Each row of a before or after table is a point. The points were changed in one or more steps. Then noise was added and the rows were shuffled. The steps act on columns, c1 being the first. What was done? A step turns or swaps two columns, mirrors them in a line or flattens them onto one, adds a multiple of one to another, or multiplies or shifts one. Angles are multiples of 10 degrees, from the lower column toward the higher: turns from -170 to 170, lines from 10 to 170 but not 90. Use the fewest steps. Two steps may share a column if one is a turn and the other turns, adds or multiplies; they go together, in the order done. Otherwise the lowest column goes first.

Before (14 x 3)
[[-0.3 -5.6  1.3]
 [-4.1 -1.5 -3.9]
 [-5.9 -0.3  2.0]
 [-3.8  6.2  2.2]
 [-8.5 -0.4 -5.6]
 [-7.9 -3.2 -0.5]
 [-8.8  1.4 -8.0]
 [ 2.3 -5.6 -8.9]
 [-1.4  5.7 -5.9]
 [-5.5  5.9  4.0]
 [ 1.5  2.6  1.3]
 [-3.2  3.8 -5.4]
 [-4.3  6.4  3.0]
 [ 1.7  2.3  2.1]]
After (14 x 3)
[[  2.9   0.9   3.5]
 [ -6.2   6.5 -12.6]
 [ -0.5   4.9  -8.7]
 [  0.4   8.2   4.5]
 [ -4.7   3.4   2.7]
 [  2.5   4.7  -9.3]
 [ -6.6   5.1  -9.0]
 [  2.8   1.4   2.0]
 [ -3.6   1.6  -6.3]
 [ -3.5  -4.4   2.4]
 [ -2.2  -5.7 -14.1]
 [ -7.8   2.3  -0.4]
 [  1.2   7.1   3.7]
 [ -0.4   8.4   6.3]]
Steps: turn c1 and c2 by -40 degrees; multiply c3 by 1.6

Before (10 x 9)
[[ -6.1  -5.4  -5.6  -9.3  -5.6   2.0  -4.4   1.2   6.0]
 [  7.9  -1.2  -3.9   0.8  -4.3   3.0   2.4  -4.5   0.6]
 [  2.8  -0.6   1.9  -1.2  -2.5  -5.0  -4.1  -5.8   0.2]
 [ -0.2   0.5   1.5  -4.4   1.2   4.7   0.4  -5.8  -1.7]
 [  0.7   5.1  -4.1   4.2  -0.4  -2.6  -4.1  -5.0   3.0]
 [  7.5  -9.0  -8.1  -2.5   0.2   4.2  -3.1   4.8   1.2]
 [ 10.5   0.4  -3.3  -4.5   0.9  -2.9   4.9  -2.8  -0.3]
 [ -3.1   3.4   4.9  -3.6  -2.4   5.1  -0.7   0.1   2.7]
 [-10.8   0.8  -1.7   6.9  -1.2   0.2   0.7   1.6   3.7]
 [ -1.6   1.5   5.9  -2.5   3.4   0.1   4.9  -5.8   8.0]]
After (10 x 9)
[[  0.5  -6.7  -4.1   3.5  -0.6  -2.6  -1.5  -4.8   3.0]
 [  2.8  -0.5   1.9   2.9  -2.4  -5.1   3.0  -5.7   0.2]
 [ -3.0  -2.8   5.0  -2.4  -2.3   5.1   3.5   0.0   2.8]
 [ -5.9   5.4  -5.6   1.2  -5.6   2.0  10.2   1.4   6.1]
 [ -0.1   0.3   1.4  -2.6   1.2   4.6   3.6  -5.6  -1.8]
 [  7.9   1.7  -3.9  -1.3  -4.4   3.0  -1.7  -4.5   0.6]
 [ 10.4   1.9  -3.3  -6.4   0.9  -2.9   1.5  -2.8  -0.2]
 [  7.4   8.0  -8.2   4.5   0.1   4.2   3.8   4.8   1.2]
 [-10.9  -1.6  -1.7   2.4  -1.1   0.2  -6.2   1.6   3.8]
 [ -1.7   0.5   5.7  -5.6   3.4   0.1  -0.4  -5.8   8.0]]
Steps: turn c4 and c7 by -120 degrees; turn c2 and c4 by -160 degrees

Before (12 x 14)
[[ -4.6  -8.2   1.3  -2.6  -5.4   0.2  -2.8  -3.4  -4.2   5.9   1.7  -6.8
   -1.6   5.5]
 [ -1.3  -0.7   7.3  -8.6  -3.4  -0.4   0.4  -6.6  -0.2   0.6   6.4  -4.3
   -4.7   4.6]
 [  4.9  -7.2  -1.6  -8.6  -1.7  -2.6  -1.5  -3.7  -0.4   2.3   3.3  -4.9
   -5.6   4.5]
 [ -3.6  -4.0  -1.3  -5.0  -5.0   4.1   2.6  -4.9  -0.6   3.4   2.3  -5.6
  -10.7   3.6]
 [ -3.9 -11.8  -0.1  -9.0  -7.0   3.4   8.2  -5.1  -3.5   4.2   7.9  -2.6
   -2.5   3.5]
 [ -4.5   4.5  -4.6   2.3   3.4   4.5   0.2   3.5   3.6   1.3   2.2  -1.4
    3.9  -2.0]
 [ -2.9  -0.2  -1.7   7.7   5.8   2.0  -3.2  -1.4   3.8  -2.1   7.7  -0.2
   -1.3  -3.5]
 [ -4.8   3.4  -4.1   6.1  -0.1  -8.7  -3.2  -1.5  -2.0  -8.9   1.2   3.5
   -0.6   4.9]
 [ -0.6  -5.9  -4.0  -5.0  -4.6  12.1  -2.0  -6.2  -1.5   2.9   5.3  -4.4
   -0.1   4.3]
 [ -4.1   2.1  -2.8   2.3  -3.2  -4.5  -7.3   5.3   0.4  -8.5   5.6  -4.2
   -2.5   0.9]
 [ -2.4  -1.0   0.6   0.4   4.3   2.8  -2.3  -1.1   1.4  -7.6  -0.9  -4.5
   -0.7  -4.2]
 [ -1.3   3.6  -0.6   0.8   3.5   5.5  -2.9   0.6  -4.4  -0.3   4.0   1.2
   -2.0  -7.8]]
After (12 x 14)
[[  4.2   3.6  -3.8   5.9   1.9  -8.8  -1.5  -1.6  -2.1  -9.1   1.5   3.5
   -0.6   5.8]
 [  2.4  -4.4  -1.2  -5.2   6.0   4.4   1.5  -4.7  -0.5   3.4   2.5  -5.7
  -11.2   3.4]
 [  1.4 -11.2  -0.1  -9.2   7.7   2.8   2.9  -5.2  -3.5   4.4   7.8  -2.5
   -2.4   3.4]
 [  0.0  -1.0   6.9  -8.9   4.1  -0.4   0.2  -6.6  -0.2   0.8   6.5  -4.2
   -4.7   4.8]
 [  4.3  -1.4   0.5   0.4  -3.2   2.4  -0.7  -1.5   1.5  -7.5  -0.9  -4.6
   -0.3  -3.5]
 [ -1.1  -5.8  -4.1  -5.0   4.9  12.0  -0.4  -6.4  -1.6   2.5   5.5  -4.5
   -0.2   4.4]
 [  2.4   3.1  -0.6   0.4  -3.1   5.2  -0.9   0.7  -4.4  -0.1   4.1   1.4
   -2.2  -7.5]
 [  2.9   1.9  -2.8   2.4   4.3  -4.5  -2.8   5.2   0.6  -8.4   5.6  -4.2
   -2.5   1.2]
 [  5.6   4.5  -4.9   2.1  -1.7   3.7   0.7   3.4   3.9   1.3   2.1  -1.8
    4.2  -1.4]
 [ -5.3  -7.3  -1.5  -8.8   0.2  -2.7  -0.6  -3.9  -0.3   2.3   2.9  -4.9
   -5.6   4.4]
 [  2.6  -8.5   1.2  -2.4   6.7   0.2  -1.2  -3.3  -4.3   6.2   1.7  -6.8
   -1.6   5.8]
 [  4.4   0.3  -1.6   7.8  -4.3   2.0  -1.5  -1.3   4.1  -2.3   7.7   0.0
   -1.1  -3.7]]
Steps: turn c1 and c5 by -160 degrees; multiply c7 by 0.4
